Each row of a before or after table is a point. The points were changed in one or more steps. Then noise was added and the rows were shuffled. The steps act on how far a point lies along the listed directions, d1 being the first. What was done? A step turns or swaps two directions, mirrors them in a line or flattens them onto one, adds a multiple of one to another, or multiplies one. Angles are multiples of 10 degrees, from the lower direction toward the higher: turns from -170 to 170, lines from 10 to 170 but not 90. Use the fewest steps. Two steps may share a direction if one is a turn and the other turns, adds or multiplies; they go together, in the order done. Otherwise the lowest direction goes first.

Directions:
(1): [  2 -54]
(2): [54  2]
Before (11 x 2):
[[-45  31]
 [-33 -24]
 [ -4  54]
 [-62 -44]
 [-38  26]
 [-15  11]
 [  9  60]
 [ 63  60]
 [-40  13]
 [ 38 -19]
 [ 29  22]]
After (11 x 2):
[[ 57   2]
 [-28 -33]
 [-50 -63]
 [-21  40]
 [ 25 -38]
 [ 27 -44]
 [  7 -43]
 [ 26  28]
 [ 74  60]
 [ 20 -16]
 [ 55  -1]]
Steps: mirror d1 and d2 in the line at 130 degrees

Directions:
(1): [ 65  24 -16 -28]
(2): [  6  23 -45  57]
(3): [-36  14 -51 -41]
(4): [-17  68  31  -1]
Before:
[[-51  -5 -23 -45]
 [ 22  43  23 -10]
 [ 37   3  12  31]
 [  7 -39 -15   9]
 [ 35 -32  18 -19]
 [-73   8  53 -61]
 [-53  -6 -38 -11]
 [-43 -14   2 -19]
 [ 24  22  73  -6]
 [-63 -14 -43 -30]
 [ 34  -8  87 -39]
 [ 71  -6  15  -8]
 [-89 -11  45 -46]]
After, 13 rows:
[[-24  29 108  38]
 [ 11 -58 -37  11]
 [ 17  19 -30  17]
 [ 61  -6 -11 -22]
 [-24 -19  27  19]
 [ 46 -43   2   8]
 [ 56  28  65  44]
 [-41 -27   7 -18]
 [ 23  67  44  42]
 [  8  73  32 -21]
 [-32 -49  21 -31]
 [-45   1  87  59]
 [-19 -25  41 -28]]
Steps: add 0.7 times d1 to d3; turn d2 and d3 by 70 degrees; multiply d4 by 1.6

Directions:
(1): [ 12  54 -38 -25 -53   0  61 -10]
(2): [-41   8 -61  45  36 -51  13   2]
(3): [ 15  14  42  79 -29 -10  10 -46]
(4): [-43 -13  12  33  -2  61  48  49]
(5): [ -1 -38  19  -1 -54 -63   8  53]
Before (12 x 8):
[[  1 -11 -16 -53  29  -4 -21  -8]
 [-27  13 -43  17  12 -31  20   9]
 [ 21  14  24  -4  22  60 -14 -35]
 [ 27 -15  35 -32 -20  18 -10   9]
 [ 27   6  18 -14   6  22 -17  -3]
 [-10   8 -26  11  29  14   1  -1]
 [  7 -19  19 -35 -34 -19  -6  13]
 [ 24  15   6 -12  -9  -8 -12 -23]
 [ 12 -19  24 -13 -23  -5  -2  16]
 [  8  24 -15 -30  -9   6 -10  -3]
 [  0  -8  25 -17  -8  38  10  19]
 [  9  -6  -8 -14   2   2  -5 -14]]
After (12 x 8):
[[   9   33  -29  -24   45   61   -8  -33]
 [  19   -8   38  -19   24   43  -27  -39]
 [  14   24   13   16  -27    2   23  -22]
 [ -10   -4   10   28   28   11  -16   -7]
 [  -5  -56   53   16  -75  -72    5   49]
 [ -15  -14  -16  -46    3   10    4   45]
 [   6  -32   31   20  -58  -64   10   33]
 [  13   80  -26   36   91   99  -13 -121]
 [  17  -11   38   40  -38  -30    6   -6]
 [  -6    8   20   14   13   46  -16   -7]
 [   2  -10    4    5   14   21   -7  -20]
 [  20   25    8   30   26   25  -12  -36]]
Steps: swap d1 and d4; turn d2 and d3 by -90 degrees; multiply d5 by 3

Directions:
(1): [-34 -76  33  32 -23 -11 -17  -1  28   1  -3  82]
(2): [ -4 -51 -16  -1  16 -41  59  42   3  70  40 -30]
(3): [-73  -6   8  18 -71   3  34   6  -7 -49   9 -55]
Before (13 x 12):
[[ -25  -65   24   23  -29   22  -55  -19   27  -38   -2   72]
 [ -65   58  -25    0  -82   12   56    3  -24  -71   -2 -109]
 [ -14   55   -2   -4  -21   35   11   -5  -13  -50  -11  -40]
 [ -64  -13  -23   13  -24  -18   54    6   10  -22   25  -66]
 [ -13   -6   26   20    9   11  -40  -14   10  -31  -11   40]
 [ -47  -54   -5   14  -18    3   16    2    0    3   31  -20]
 [  -6   27   28   10  -25   34  -24  -47    6  -34  -29    1]
 [ -10   16   19   12  -11    5  -10  -15  -23  -25  -28   26]
 [ -18  -59  -16   -1   17  -28   23   33   -5   46   36   14]
 [   7  -44  -17    3   22  -25   19    2    5   38    7   28]
 [  18  -12    6    4    5   -7   12    5  -10   19   -7  -10]
 [   1   61  -13    7   -7   30  -32  -16  -10  -34   -5  -34]
 [  -7   78   15  -18  -25   27  -24  -13  -20  -76  -22  -67]]
After, 13 rows:
[[  33   76  -10    3   15   40  -62  -31   -7  -38  -20   -1]
 [ -37  -78  -21    1    6  -41   56   52   -8   62   55  -16]
 [ -20   17  -49  -11   19  -23   63   14    1   13   35  -93]
 [ -12   33   19   13  -19   12  -22  -22  -26  -43  -34   22]
 [ -31    9   25   24  -14   26  -44  -20    6  -62  -17   25]
 [  29  121  -52  -38    0   20   30   -6  -39  -27   -9 -108]
 [ -21  -68  -13   11    3  -33   43   14    6   44   17   16]
 [  14  -24    6    6    5  -13   20    7   -6   29   -4   -7]
 [  45  112   13  -34   16   43  -67  -29  -21  -76  -46  -33]
 [ -36  -34  -21    6   -8   -3   36   13  -10   15   41  -60]
 [   5   59   33    8  -25   49  -44  -59    0  -59  -43    3]
 [ -60  -26   23   25  -75   37  -38  -24   11  -91   -8   14]
 [  27   83   -9  -18   14   44  -15  -17  -14  -43  -26  -24]]
Steps: turn d1 and d3 by 50 degrees; multiply d2 by 1.6

Directions:
(1): [-11  24  50  65  25  35 -37  -7 -83 -25  -3   7  19  19 -69 -20 -46   7]
(2): [-91 -26  38  10  22 -17   5  24  19  32 -39 -74   2 -65 -12  24 -20  20]
Before (12 x 18):
[[ 42  11   8   6   2   8   0 -34 -28 -19  10   9   7  40 -26 -16 -11   3]
 [-75  -5  95 102  45  23 -59   1 -78 -23 -41 -59  29 -14 -93 -28 -76  11]
 [ -1  43  42  62  35  26 -52 -28 -93 -45  23   8  33  40 -81 -29 -40   1]
 [-59  26  54  38  29  20 -36  -7 -46   4 -23 -38   7 -24 -71 -15 -25  14]
 [ -1  -6  15  10 -10  17   2   0 -30  -3 -23  16  10   5 -15  -5   4  21]
 [-18 -15   6  -8   8 -23  23  22   6   9  -4 -30   2 -19   2  -4 -19 -13]
 [-22 -14 -25  -7   6 -36  31 -16  25  -8  -5 -10  -4 -35  10  18  20  -1]
 [ 32 -13 -22 -23 -16   9  20 -11  36  -4  11  -1   9  16  21 -10   3  -1]
 [ 54  17 -32 -11 -14  -5  12 -30  18 -35  24  28  12  35  23  -4  24  -4]
 [ 45   3 -31 -25 -13  -1   7  -7  20 -10  25  21 -13  13   1 -13  16  -3]
 [-11 -15 -22 -57 -25 -38  31  21  81  18  -3  -8 -18 -48  62  37  26  -1]
 [ 12   6   1   9   1 -17  -5  -7  21  -6 -16   8  -6   5  -2 -17 -23 -10]]
After, 12 rows:
[[  31   -9  -20  -36  -10  -24   28  -19   38    3    9  -10   -9   12
    26    2   16    5]
 [  54    5  -24  -11  -11    2   -3   -8    4  -19   32   24  -14   30
   -13  -11    8   -4]
 [ -12   -7   20   13   13   -6    9   22  -28   -7    2  -19   14   -6
   -24  -12  -34   -9]
 [ -82   -8   19  -18   16  -16   -1    7   40   33  -35  -69  -11  -60
   -13   15   10   14]
 [  11    3   -2    4   -3  -17   -6   -9   21   -2  -21    4   -4    5
     5  -11  -24  -10]
 [  34    0   -6    4  -11   24    8  -14    6  -13   14   14   14   32
     2  -20  -11   -4]
 [ -10  -21    0  -16  -19    4   23    3    7    9  -25    1   -3  -11
    10    6   16   25]
 [  53   17  -29  -12  -14   -6   20  -32   13  -35   28   24   11   35
    28   -5   24   -6]
 [-113  -71   32   -8   11  -48   11   28   89   45  -59 -122   -1  -90
    26   22   -7    9]
 [  25   41   37   48    6   33  -41   -3  -75  -45   15   48   14   17
   -45  -10  -40   -2]
 [ -11    8   -2   36   18   -5    4  -22  -38  -35    1   17   13   -6
   -38   -3   -5    0]
 [ -49  -26  -33  -64   -1  -61   27   10  103   26    0  -73   -7  -45
    56   38   42   -1]]
Steps: mirror d1 and d2 in the line at 70 degrees
